Every row gives one point. The points of each table are mixes of a few directions, plus a little noise. Count the directions of each table, and those that both share. Where both have some left over, give the other angles between the two spaces (their principal angles), to ten degrees, smallest first.

First (7 x 2):
[[-17 -14]
 [ 19  16]
 [-28 -23]
 [ 53  44]
 [ 16  14]
 [ -3  -3]
 [-41 -35]]
Second (6 x 2):
[[-31 -26]
 [-24 -21]
 [ 44  37]
 [ 11  10]
 [ 29  24]
 [-28 -23]]
Directions: first 1, second 1, shared 1

First (9 x 6):
[[ 17  34 -20   6   0   6]
 [ -7  42 -20   6  13   6]
 [ 16 -31   1  30  -6  11]
 [ 13 -79  12   3  14  -6]
 [ 21  20 -33  15  24   9]
 [-15 -38  12  14   9   3]
 [-23  52  51 -90 -71 -39]
 [-14  -6   3 -12  14  -7]
 [ -8   5  -5  29   3  14]]
Second (6 x 6):
[[  7 -17 -30 -16  -3 -49]
 [-31 -66 -24 -24 -28  60]
 [ 16  38  15  14  14 -26]
 [-11   8  27  14   0  62]
 [ 19  30   1   7  15 -50]
 [ -1   7   7   6   2   5]]
Directions: first 4, second 2, shared 0; angles 50, 60

First (10 x 12):
[[-20  31 -26  -5   5 -21  -7  45 -15 -36  17 -51]
 [-28 -33   0 -27 -19  41  10 -56   9  35  39   9]
 [ 40  11  26  15  19 -36  -6  13   8  -3 -21   1]
 [ 18  47  18  18 -33 -32  14  32   8 -14 -55  19]
 [ 54   8 -23  21  39 -25 -15  23  -1 -31   0 -20]
 [-48 -15  30 -37 -29  16  14 -26   8  30  39 -11]
 [  4 -20  14  30  60  -4 -31  -7 -21  20 -42  29]
 [ 32  61 -14  23 -33 -27   9   0   9 -16 -54  19]
 [-38 -34 -13 -21   1  40  -1 -34  -7  22  36  -2]
 [-12 -56 -13 -19  -9  49  15  12   1  -6  41   7]]
Second (8 x 12):
[[ 41  58  23   1 -80 -26  37 -21  40   5 -39  31]
 [ 22  31  13   1 -42 -14  20 -12  21   3 -22  17]
 [-23 -34 -13  -1  45  14 -22  13 -23  -2  24 -18]
 [-45 -64 -26  -1  88  30 -41  24 -43  -4  45 -34]
 [ 31  45  18   0 -62 -20  29 -16  30   2 -30  24]
 [ -2  -3  -1   0   3   1  -2   1  -2  -1   3  -1]
 [-27 -38 -15  -1  53  17 -25  16 -26  -3  26 -20]
 [  3   4   1   0  -6  -2   2  -2   3   0  -4   3]]
Directions: first 6, second 1, shared 1

First, 11 rows:
[[ 17 -10   9   3  83 -34   2 -19  -3  -5  26   7   9 -14  12 -17  -3  21
    2  48]
 [ 15 -29   8 -50 -51   2 -15   5 -26  45  23  25 -32  23 -26  17 -25 -10
   -5  -3]
 [-26  25 -15  20 -70  37   6  19  16 -16 -40 -19   5   5  -2  12  15 -20
   -1 -53]
 [ 32 -47  17 -67 -11 -22 -20  -6 -38  59  50  40 -37  22 -27  12 -36   2
   -6  31]
 [-14  17  -8  20 -18  15   6   6  13 -17 -22 -14   9  -3   5   1  12  -6
    1 -22]
 [-11  18  -6  25   5   7   8   2  14 -22 -18 -15  14  -8  10  -5  13  -1
    2 -10]
 [ 16 -12  10  -4  66 -29   0 -16  -6   2  27   9   3  -9   7 -13  -6  17
    1  42]
 [-34  39 -19  45 -47  38  13  17  29 -39 -52 -32  20  -6  11   4  28 -16
    2 -54]
 [  6   0   3   7  40 -14   3  -8   2  -8   7  -1   7  -8   8  -8   2  10
    1  20]
 [  7 -16   4 -26 -26   1  -9   2 -14  24  12  14 -17  12 -13   9 -13  -5
   -3  -1]
 [ -7  15  -4  26  29  -2   9  -3  13 -24 -11 -13  16 -12  14  -9  13   6
    3   2]]
Second:
[[  6  24 -13  25  14  -6  -6 -14   1  -4  -4  -4  15 -26 -30  14  -5   1
    7 -29]
 [-17 -31   0 -11   2  11  -3  10 -25  21  22  21   1   0  -9  -7  -1   6
   -6  17]
 [-29 -39  10 -19  -4  20  14  28  -6  10  17   7 -12  17  29 -26   9   9
  -19  42]
 [ -4  20  -4  44  72 -16   9 -18  13 -41 -14 -13  36 -22  23 -17  21  12
   14  17]
 [ -2  -3  -1  -1  -1   1  -2  -1  -6   5   3   4   1  -3  -7   2  -2   0
    0  -2]
 [ 23  -8   4 -27 -25 -12 -18 -14 -21  19   3  20  -9  17 -18  20 -13 -14
   15  -8]
 [ -9  13 -10   2 -40  22   2  18  12  16   4 -13 -16 -13 -29  12 -14   1
  -21 -37]
 [  5  12 -10  -1 -30   7  -9   0  -3  18   4   1  -7 -12 -39  21 -17  -5
   -4 -38]
 [ -1 -12  -7 -13 -27   9 -14   1 -24  32  17  19  -6  -8 -43  18 -18  -3
   -2 -22]
 [ 29  25  32   0  37 -36  27 -11  60 -77 -53 -41  -4  52 121 -35  41  -6
   18  60]]
Directions: first 2, second 4, shared 1; angles 40

First, 11 rows:
[[-10   7 -37 -14 -34 -16   6   6   3  -4 -12  13   1  19 -11  12  16  -4
   11 -10  -1  34  19 -27  14  27   2   9  20  13 -12   8]
 [-45   8  14 -19  69  -4 -12  34 -19  41  36 -14  25 -29  14 -46  14 -47
  -24  43   7 -63  25  58  28 -85  34  49  23  -2 -25 -12]
 [ -4   1  37   9   3  32 -12 -18  -4   1  16 -17 -23 -22  11  18 -18  -2
  -20  -4  -4 -14 -25   4  -2  -2  -8 -24 -48 -25   3  -1]
 [ 42 -30   2  27  43 -12   4  11  18 -21 -14  11  15   2  -5 -23  -8   9
   20  15  -3   1  -8  29 -51  -5  10   4  15   7  33  -6]
 [  4  -3  40  16  -5  44   0 -15  13  -9  10   2 -34 -22   4  29 -31 -11
  -15  -7 -18  14 -34   0 -10  24  -3 -20 -62 -35  16  -9]
 [ -6   9 -32 -23 -34  -8  55  31  33   5 -30  70  13  34 -29  -9 -19 -26
    8   4 -37  67  18 -17  39  41  30  56  38  20 -10 -18]
 [ -7  -2  -2  -8  54 -25  -2  23 -10  22  10  -8  38  -3   5 -50  11  -4
   -2  28  12 -53  23  44   8 -65  15  32  45  16 -10  -7]
 [-14  36  17 -14 -70  20 -14 -57 -38  13   8 -45 -19   4  10  37  -3  53
  -25 -42  27 -37 -15 -49  49   4 -62 -67 -35  -5 -29  21]
 [ 30  -1 -50  -1 -52 -31  28  -1  15 -22 -44  32  13  44 -24   6   4  32
   33 -24  -4  55  11 -41  -2  54 -11  -2  41  33   5   8]
 [-11 -10 -55   5 -33 -28 -42  -4 -10 -29   2 -25 -28   3   6  42  58  -7
   29 -27  19  46  19 -42 -38  47  -5 -28  -5  -2   4  31]
 [ 22 -17  55  27  60  26 -13  -8   1  -1  17 -20  -1 -30  15 -17 -26   4
  -16  19  -1 -50 -30  48 -31 -41  -2 -15 -35 -22  24 -12]]
Second, 10 rows:
[[  7   0  11   2   1  -6 -17   9  -9  -8  16 -15   2 -15 -16  19  15   3
   -4 -26  17  -2  10 -14 -18  17 -12 -23   6   4  16  10]
 [-82   4 -22 -13 -15  27 -28 -15   2  13  12 -19 -70 -12  36  31  20 -69
    2  42 -12  30  -1  -9  25 -14  32  20 -82 -45 -44  11]
 [ 44 -26 -10  -4  76 -22  12  30  20 -10 -51   9  36 -22   8 -41  20  15
    2  14  -2 -25  20  62 -47 -24  18  24  59  13  44   1]
 [ 12   7 -38 -19   8 -22   6  13 -10   1 -28   7  27  -9  22 -21  32  15
   -8  -9  -1 -10  18  17   1  -3   5  18  57  14   7   6]
 [-14  13 -35 -23  -1 -19 -28  16 -22  -6   2 -21   0 -29  15  20  66  -6
  -14 -34  17   0  32  -7 -11  21  -2  -8  34   2  10  22]
 [ 16  20 -11   2  -9  -3  33 -19 -16  19 -12  22  43  29  23 -58 -33  37
   -9  21 -16 -35 -20  18  44 -42  -5  31  34  18 -29 -22]
 [ 29  -9  19  16 -64  24  82 -27  62  -5 -52  74 -14  77 -49   3 -99  23
   36  20 -40  73 -33 -41  37  46  -4   9 -33  16 -10 -24]
 [-52   8 -11  -9 -19  16 -26 -10  -6   7  18 -18 -43 -10  19  29  18 -41
   -3  15  -3  17   1 -14  15  -1  12   3 -49 -29 -27   9]
 [ 19  -4  26  10  21 -12 -25  13 -16 -11  30 -25  15 -25 -18  12  17  11
   -8 -35  26 -24   7  -1 -33   7 -17 -32  16   6  29   6]
 [ 21  -6  75  42   2  16 -10 -13  -7   0  65 -16   1  12 -42   7 -58  13
    5  -9  16 -26 -31 -13 -10  -9 -28 -41 -44  -1   8 -16]]
Directions: first 5, second 5, shared 2; angles 30, 40, 50

First, 8 rows:
[[-24  -2  53  -2 -14 -16 -12  30 -25  14   2  26   4  -9  -4  11 -15  10
  -24  13 -35  12 -12   4  -1 -35 -14  13   1   0  40 -18]
 [ 33   2 -29 -19  48 -13  17 -42  10 -80 -24  -2 -19  19   2 -30 -24   2
   60 -60  67 -22  54 -20 -12  10  16 -37  34  -1 -20   7]
 [-15 -16 -17 -13  15 -22  44  -4 -62  62  17 -31 -15  -2 -37  16   0 -16
   -6  16   5  23  26  -4  53 -10 -18  29 -38  -4  49  38]
 [-34  11  46  -1   7 -57 -25  56  13  44  31  24  18 -15 -30  55 -16 -29
   -4  35   0   8  18  35  25  -7  10  -8 -31  12  64 -72]
 [ -5  14  -2  -5  -2   9  27 -21   0 -53   1   5  24  22  17  -6  -7 -18
   -8 -36   9   3 -18  -1 -24   7  17  -2  -9  -5 -16  35]
 [ 79  19  -7  27 -26  30 -25  19  66 -27 -18   6 -56 -25 -20 -23  21  -1
    8  33  51 -51  14   1 -22   0   0 -64  20   8 -92   0]
 [-13 -14 -12  -2  -8  20  11 -16 -27  17  -4 -13   7   6  16 -10   9  17
  -14  -5 -32  16 -23 -11   2   0 -11  30   2  -7   5  28]
 [-19 -16 -32  13 -19  50 -37 -20  26  25  -7 -11  35   5  56 -12  33  37
  -12   0 -60   9 -55  -5 -20  35   2  38  22  -5 -28 -15]]
Second:
[[ 19  29  -8  14  -5  44 -13 -37  11 -43 -10  -1  11  22  18  -9  10  -5
    3 -32  22   0   6 -16 -23  12 -11  -5  18  21 -40  33]
 [ 21  18 -10  14   8  16  -3  -4 -32   1   5   2 -15  19 -26  16  -1  -1
   20  -9  27  -3  35 -13   3  -7 -20  10  -3  19 -12  25]
 [-28 -19  32 -22 -11  -6 -12 -11  52  -3 -16 -13  24 -37  49 -33   5   1
  -45  13 -37  15 -41   2  13   8   3 -26  23 -12  43 -28]
 [ 25  25   1  10   7  53 -18 -47 -29 -16 -16 -17  -9  15   4 -13   6   9
   -1 -27  24  13  41 -43  13  -7 -54   4  32  36   6  53]
 [-29 -52 -55 -15   0 -56  64  33 -18  10  13  17   3  15  -5   4  -9  14
   35  -2 -41 -19 -59  42 -41  10  80  41 -45 -66 -52 -25]
 [ 34  57  -2  34   6  60 -44 -12  -6 -33  14   7  16  35  -6  31   2  -8
   14 -28  43  -7  44 -24  -6  13 -33  -2  10  48 -12  33]
 [  6  -2  -2  -4  -1 -64  45  26  -7  43  13  -5 -43 -16 -69  22   3 -50
   10  40  45  -1  31  36  21 -14  19 -17 -53  -7 -19  -7]
 [-13 -22 -32  -4  17 -49  38  45 -40  45  33   3  -9   8 -45  40 -12  -8
   27  20   0  -9   7  26  16   2  32  28 -54 -25  12 -12]
 [-14 -22  58 -20 -17   7 -32 -17  36  -1 -41  -6  -5 -48  48 -55   3  30
  -47  16 -44  16 -27 -19  10 -24 -31 -28  60   0  45 -29]
 [-46 -40 -22 -25   3 -28  27  11  25   4  12  -7  42  -8  41  -7  -3   5
  -14   0 -54   3 -67  24  -4  30  54  14 -20 -46  23 -28]
 [ 25  27  40  19  -8  24 -52  14   7  -7  -8  19 -14  -7  -8   6  -3  12
   -3   9  13  -7  30 -16  -2 -22 -38 -19  32  32   7 -14]]
Directions: first 6, second 6, shared 3; angles 30, 80, 90

First, 11 rows:
[[   1   -1   -5   -6    7    0   11  -12  -33   31   17  -35   17   -2
     0    7   21   -8    4    7  -18   28  -12    9   20    4   12   16
   -35   13    2    7]
 [   0    0    3    3   -4    0   -5    6   16  -15   -8   18   -9    1
     0   -3  -10    4   -2   -4    9  -14    6   -4  -10   -2   -6   -7
    17   -6   -1   -4]
 [   1    0   -4   -4    5    0    7   -9  -23   21   11  -25   12   -1
     0    4   14   -6    3    5  -13   20   -9    6   14    2    8   11
   -25    9    2    5]
 [   1   -1  -19  -23   25    2   36  -43 -114  106   57 -121   59   -6
    -1   22   70  -28   17   24  -65   98  -43   30   67   12   40   53
  -120   44    9   25]
 [   0    0    2    3   -3    0   -4    5   13  -12   -7   14   -7    1
     0   -3   -8    3   -2   -3    7  -11    5   -3   -8   -1   -5   -6
    14   -5   -1   -3]
 [   0    0   -1   -1    1    0    2   -2   -5    5    3   -5    3    0
     0    1    4   -1    1    1   -3    4   -2    2    3    1    2    3
    -6    2    1    2]
 [  -1    0    6    7   -7   -1  -12   14   36  -34  -18   38  -19    2
     0   -7  -22    9   -5   -7   21  -32   13   -9  -22   -3  -13  -17
    39  -14   -3   -8]
 [   0    0   -8   -9   10    0   15  -18  -48   44   24  -51   24   -2
    -1    9   29  -12    7   10  -27   41  -18   13   28    5   17   22
   -50   18    3   11]
 [  -1    0   12   15  -17   -1  -23   28   74  -69  -37   78  -38    4
     0  -14  -45   18  -11  -16   42  -64   28  -20  -44   -8  -26  -34
    78  -28   -6  -16]
 [  -1    1   13   15  -18   -1  -25   30   78  -73  -39   82  -40    4
     1  -15  -48   20  -11  -17   45  -67   29  -21  -46   -8  -27  -37
    82  -30   -7  -17]
 [   0    0    1    1   -1    0   -2    2    5   -4   -2    5   -2    0
     0   -1   -3    1   -1   -1    3   -4    2   -2   -3    0   -2   -2
     5   -2    0   -1]]
Second, 9 rows:
[[ 60 -18 -41  35 -33   4  -1  39 -10  23  24  29 -20  24  49  25 -14   0
  -15  -3  22  30   5 -28  23   2  26  -2  19 -18  26  -8]
 [ -7 -21   2  31 -24  -4 -24  10 -11 -10 -31   4  13  25 -17 -18   3   9
  -22 -37  34  19 -10  -2   3  -2  45 -31 -14  21  17 -26]
 [-46 -10  46 -35   3 -23   3 -90  -7 -19 -51 -18  13 -10 -85 -53  46  17
   14  11  16  22 -58  29  30  14  23 -45 -44  47 -12   5]
 [ 13  29  -8  37   3   9 -20  23  41 -45  19  39 -17 -20  51  12 -34  -4
    8  19 -14 -50  33 -19 -11  -3 -17   3  53 -27   4   6]
 [  3  -4  10 -38  21   2  23  28  17  53  35 -21  11  -4  29  18 -13   1
  -38 -28  -1   0  28  -8  -9  19 -62  21  13   2  -4 -18]
 [-17   3 -10  13   1   7 -10  20 -14 -15 -14 -10   7   8  -5  -2  -9  -8
   13 -11 -14 -16  10   8 -27 -19  17  13 -13 -10  -4   6]
 [  8 -14 -38  -7 -19   3  17  23 -20  20  -1 -16  -4  31  15   7 -26 -13
   20  -3  -8 -12   3   4  -8 -23   9   9 -27 -36 -16  34]
 [ 23 -23  -7   5 -25  -8   6  -1   1  19   1  12  -4  20  10  -7  -4  11
  -18 -10  33  27 -15 -14  32  13  13 -30   1   5  12  -9]
 [-40  59  47 -36  70  10   4 -50   4 -29  18 -16   2 -75 -43  12  47 -12
   40  60 -73 -24   4  33 -32   1 -53  67  11  13 -21   9]]
Directions: first 1, second 6, shared 0; angles 30

First (11 x 32):
[[  0 -13  18  17 -23 -28   7 -46  25  11 -24  -9 -12  -7  18   8  29 -32
  -32 -22   0  31 -26  69  66   4  36 -46  21 -18 -29  34]
 [-23 -15   6  33 -43 -19  -1 -34  38  13   5 -24  -1 -16   9  11  53 -38
  -50 -24  39  55   1  95  71  24  10 -57  29 -15   4  56]
 [  2  31 -12  13 -21  33 -15  15   5  10  14   7  15  -7 -22   5 -11 -23
   22  14   8  18  11 -12 -12  -6 -22   8  14  18  61 -10]
 [ -2 -25 -13 -48  69  -2  11  55 -49 -32  20   6  -2  21   2 -20 -32  86
   21  16 -11 -77  27 -98 -92   1 -27  63 -55   4 -41 -43]
 [  0  10   3  16 -23   4  -4 -16  16  11  -4  -1   2  -7  -3   6  10 -28
   -5  -4   5  25  -7  29  27  -1   6 -19  18   0  17  12]
 [ 18  51 -20  -4  -1  56 -19  40 -18   5  14  25  21   1 -35  -1 -48  -6
   61  34 -15 -11  14 -75 -60 -23 -34  46   0  32  77 -48]
 [-15  -7  -5  10 -11  -1  -2   3   9   1  15 -11   4  -5  -1   2  19  -3
  -17  -4  24  15  14  23  10  13 -11 -12   5  -2  11  18]
 [ -3 -21   7  -9  15 -22   9  -8  -4  -7  -7  -5  -9   5  14  -3   7  17
  -15  -9  -3 -12  -5   7   6   5  12  -4 -10 -11 -39   7]
 [ -6 -35   0 -30  47 -23  14  20 -27 -23   6  -5 -10  14  15 -13  -5  59
   -9  -2  -4 -47  11 -37 -38   9  -4  24 -36 -10 -57 -11]
 [ 48  53  10  -3  -7  29  -8 -18  -6  18 -43  37  -1   2 -13   6 -53 -40
   60  18 -64  -5 -44 -43  -3 -46  27  18  16  17  28 -46]
 [-18 -30   5   4   0 -27   8 -12   9  -5   5 -18  -7  -2  16   0  31   9
  -37 -17  21   8   4  41  26  19   7 -23  -2 -16 -33  30]]
Second (9 x 32):
[[  3 -18  -6   5 -20 -19  27   7  -9  18   7   0  -8  19   8 -10 -24  -3
   39 -36 -54 -13  17 -26  -5  -4   2  -2  38   0 -22  -7]
 [ 16 -27  33 -19  28  19 -13   1 -21  18 -31 -25  19  19  -7  17   1 -26
   19  62 -21   4  14  17  -1  -3   1 -10 -34 -12 -33 -33]
 [ 19  -5 -10  19 -16  18  -3  -2  24 -13   2  24 -29 -20  -2 -12 -29 -10
   -2 -24  14 -14  -3   0 -11 -42  31  -9  40   9  38  -9]
 [-39  56  -1 -36   8 -59 -14   5 -53 -29  28 -23  37 -30  25 -14  79 106
  -64   6  61  40 -33   3   5 102 -58  20 -50  17  19  64]
 [-17  -4  18 -12  -8 -40   5  -1 -52  -2  21 -38  17  -6  30 -17  31  60
    1 -14  -6  29  24  -5 -33  41 -22  -8   1   8 -12   6]
 [  2  34 -47  32   8  59 -10  -7 104 -13 -12  69 -27  -4 -48  28 -28 -82
  -32  -2  47 -35 -48  11  54 -55  27  22 -11 -11  39  18]
 [ -4   2 -12  -5  -2 -10  18   9   4  16  -3  10   4  22  -7   7  -9 -16
   20  -6 -35 -15  -8 -18  25  12 -11  12  -1  -6 -25   8]
 [ -8 -15   6  42   1  49 -12 -30  49  -3   4  -6 -13  -2 -11  16  -6 -54
   -3  -7  26  10  38  26 -29 -61  32 -16  -1 -14   4 -31]
 [ 29 -22  19 -27   0 -17   2  18 -47   9 -16 -10   2   2  12 -15 -14  25
   24  21 -34  -6   0 -10  -6  12  -1  -9  17   9  -7 -15]]
Directions: first 3, second 5, shared 0; angles 40, 60, 80

First (11 x 32):
[[-14 -34  54  29 -43  13 -11   5 -11  41  30 -16 -28  13  23  -6  19  45
   31 -33  37  13  33 -33  -8   2  48  62 -11  67 -30  20]
 [-16 -44  12   8  -8  31   1  12   6  35  72  27 -11   1  61 -10  -1  29
   -7 -25  31  15  34 -31 -15  28  -2  36  -5  63  48   3]
 [ -9  -1  10   3 -12  16  -3   4   5   4  42   6   2   5  29 -17   3  11
  -11  -4  14  15  17 -15   5  10   2  17  -4  33  26  -3]
 [ 15 -49 -83 -18  69 -15  29   1   1  23 -57  44  -3 -39 -21  55 -32 -28
   10  -2 -28 -39 -39  41 -48   7 -69 -66  18 -78  11   3]
 [-18  31 -78  44 -47  25  14  -9  -8  39  14  -7 -21 -14 -12 -16  -7  19
   27  -6   7  21 -34  43 -13 -34 -47 -15   9   5 -41  25]
 [ 16 -45 114 -28  24 -30 -21   9  -4 -20 -27 -14   4  22   3  21  20   1
    1 -10   7 -22  44 -56   9  26  84  46 -16  15  -1 -11]
 [ 12  36   9 -19  15 -21  -5  -6   1 -44 -35 -14  20   6 -29  -1   2 -27
  -15  25 -23  -8 -13   8  22  -8   8 -21   1 -37  -5 -14]
 [ 19  44  47 -16   2 -37 -16  -9  -7 -53 -63 -41  17  17 -52   1  16 -25
   -1  25 -23 -12 -10   0  33 -19  45  -5  -4 -39 -44 -10]
 [  7  59  24  -7 -15 -16 -13  -9  -1 -46 -24 -34  18  16 -32 -18  13 -17
  -11  26 -15   5  -9   5  36 -20  25  -5  -3 -17 -24 -10]
 [ -6 -20 -32   5   6  14  10   3   3  23  21  22  -6 -11  19   4 -11   6
    0  -9   5   2  -3   7 -17   8 -29  -8   4   7  21   4]
 [ -6  24 -74  -2  10  20  15  -3  11  -2  28  27  11 -16  13 -12 -20 -14
  -23  14 -11  10 -22  30  -3   0 -65 -40  11 -17  41  -6]]
Second (9 x 32):
[[-19 -71  64  19   5 -24  -7 -59  -9 -41  28   1  27 -16  30  17  11  17
  -67 -20 -37  -9  -5 -82 -10  40  22  19 -22 -16   1   1]
 [-21 -54  52  15   7  -3   1 -38   4 -45  33   5  32 -14  49  -2  10   2
  -64  -2 -34  13  17 -69  -3  45  27   3 -10  10  15  -5]
 [ 30 -10  14 -54  54 -23 -15  39   0  43 -41  20   0  22  -4  45   6  -2
    4  -6  18 -44 -13  39  -2  11 -32  13 -17 -42  78 -36]
 [  3  50  16 -16 -24  -2   0  25   6  21 -27 -21   4  21 -31  -6  13  13
   45   7  38   4  -1  45  30 -28   2  27   3  13 -15 -16]
 [-30 -45  -9  28   1   8  33 -18   7   8 -42   3  33 -35  23  20  11  -1
   -9   8 -32  26 -17  18 -15  20 -19 -33   7 -20 -28  -4]
 [-17  30  -6  34 -48  16  10  -8   0 -13   0 -28  -3  -5 -13 -32   6   3
   26  11   0  35   9   2  12 -23  29  -6  17  34 -72  22]
 [ 23  41 -44   3 -12   0  -7  30 -14  39 -42 -18 -45  14 -46   2  -5  -8
   60   3  15 -11 -11  50  -8 -44   1 -11   6 -11 -42  20]
 [ 15  29 -84 -28  18  10  -4  -5   8 -10 101  49 -23  -4  -8 -22 -52  -1
  -14 -15  29 -30  -3 -12  -7 -10 -65  -6  12   6  69   7]
 [ 16  30  -3  -2  -4  16 -11  31  -2   1  -7 -13 -24  20   2 -21   1 -20
   19  16   3  14  28   7   6 -11  35 -10   7  26  -6  10]]
Directions: first 4, second 6, shared 2; angles 30, 80

First (9 x 32):
[[ -9  -8  -4  -4 -10 -12  22  26 -20   6 -40 -21   2   7   3   0 -19   4
  -41  17  29  -9 -39  24  24  19  27  -8  16   4  15  15]
 [ 17  29  12  10  12   9 -30 -48  35 -17  72  40   1  -2  -1   4  21  -4
   80 -37 -52  10  69 -46 -53 -43 -40   5 -16 -12 -26 -17]
 [ -1  -9  -3  -2   3   7  -5   3  -1   4  -2  -2  -2  -6  -3  -3   7  -2
   -6   5   2   3  -1   3   8   6  -3   5  -7   3   1  -5]
 [ -7  11   2   1 -16 -25  29  19 -17  -3 -33 -16   6  19   9   6 -31   8
  -26   7  23 -15 -34  17   7   6  31 -18  30  -3  11  24]
 [-15 -40 -16 -12  -6   2  19  46 -31  21 -66 -38  -4  -8  -3  -8  -8   0
  -79  39  48  -3 -63  45  58  47  30   3   3  15  25   7]
 [-11  22   5   3 -26 -41  47  28 -26  -6 -50 -24  11  32  15  10 -50  13
  -38   9  35 -25 -51  25   8   6  49 -30  49  -5  17  39]
 [ -2  16   5   3 -10 -17  16   3  -5  -6  -9  -3   5  14   7   6 -19   5
   -1  -3   6 -10 -10   2  -7  -6  15 -13  19  -5   3  15]
 [ 11 -40 -11  -6  34  57 -60 -27  28  14  51  23 -16 -46 -21 -16  67 -18
   31  -3 -35  33  54 -23   4   4 -60  42 -66  11 -17 -52]
 [ 17  19   9   8  18  20 -39 -50  37 -13  77  41  -3 -11  -5   0  33  -7
   80 -35 -55  15  75 -47 -48 -39 -48  13 -28  -9 -28 -26]]
Second:
[[   6  -18  -12  -17   20   23  -22  -16   -7    4    6  -29   -1   -6
   -12   -4   13   27  -39   18   -9    9  -14    8    2   12  -24   -9
    19  -19   39  -19]
 [ -13   -2   12   26  -26  -16   19   38   18    9  -11   60   -9  -17
    12   -5    7  -69   67  -24   19   -1   35  -10   24   -2   29   45
   -80   53  -84   14]
 [  -8  -40  -11   -3    4   20   -8   26   -3   21  -22    2  -11  -27
    -7  -12   23  -25  -18   16   19   11   -7   15   42   29    1   30
   -45   27  -13  -13]
 [  23   15   -3  -15   35   28  -46  -67   15  -17   67  -15    4    4
   -14    4   21   47    9   -8  -57   13   30  -28  -55  -27  -60  -24
    39  -47   43  -32]
 [   8   36   12    8   -4  -15    3  -24   12  -17   29   15    7   18
     7    9  -12    8   39  -23  -22   -7   24  -22  -39  -30   -5  -15
    19  -15   -7    9]
 [   2   -5   -8  -14    8    4   -1   -5  -16    0  -13  -36    4    9
    -5    1   -9   32  -49   19    4   -2  -33   16    2   11   -2  -22
    40  -21   43   -1]
 [   5   22    6    2   -2  -11    4  -15    3  -11   14    1    6   14
     4    7  -12   12   13  -10  -11   -6    6   -9  -23  -17   -1  -15
    22  -14    5    7]
 [   0   45   22   24  -23  -34   22   -2   19  -16   20   46    5   17
    17   10  -19  -26   76  -39  -10  -13   39  -27  -31  -36   18    2
   -13   10  -51   24]
 [   5   11    5    4    3    2   -9  -16   12   -6   24   14    1    0
     0    2    6   -1   28  -13  -17    2   23  -16  -19  -15  -12    1
    -4   -4   -9   -4]
 [  -4  -24  -20  -28   10    5   10   12  -42    7  -52  -78    6   14
    -8    0  -22   55 -117   49   29   -7  -84   46   27   38   11  -38
    72  -30   85    3]
 [ -23  -40   -4   11  -24   -6   27   69   -9   27  -62   20  -12  -25
     5  -12    4  -60   -8   13   54   -1  -19   28   70   39   44   45
   -71   59  -51   13]]
Directions: first 2, second 3, shared 2
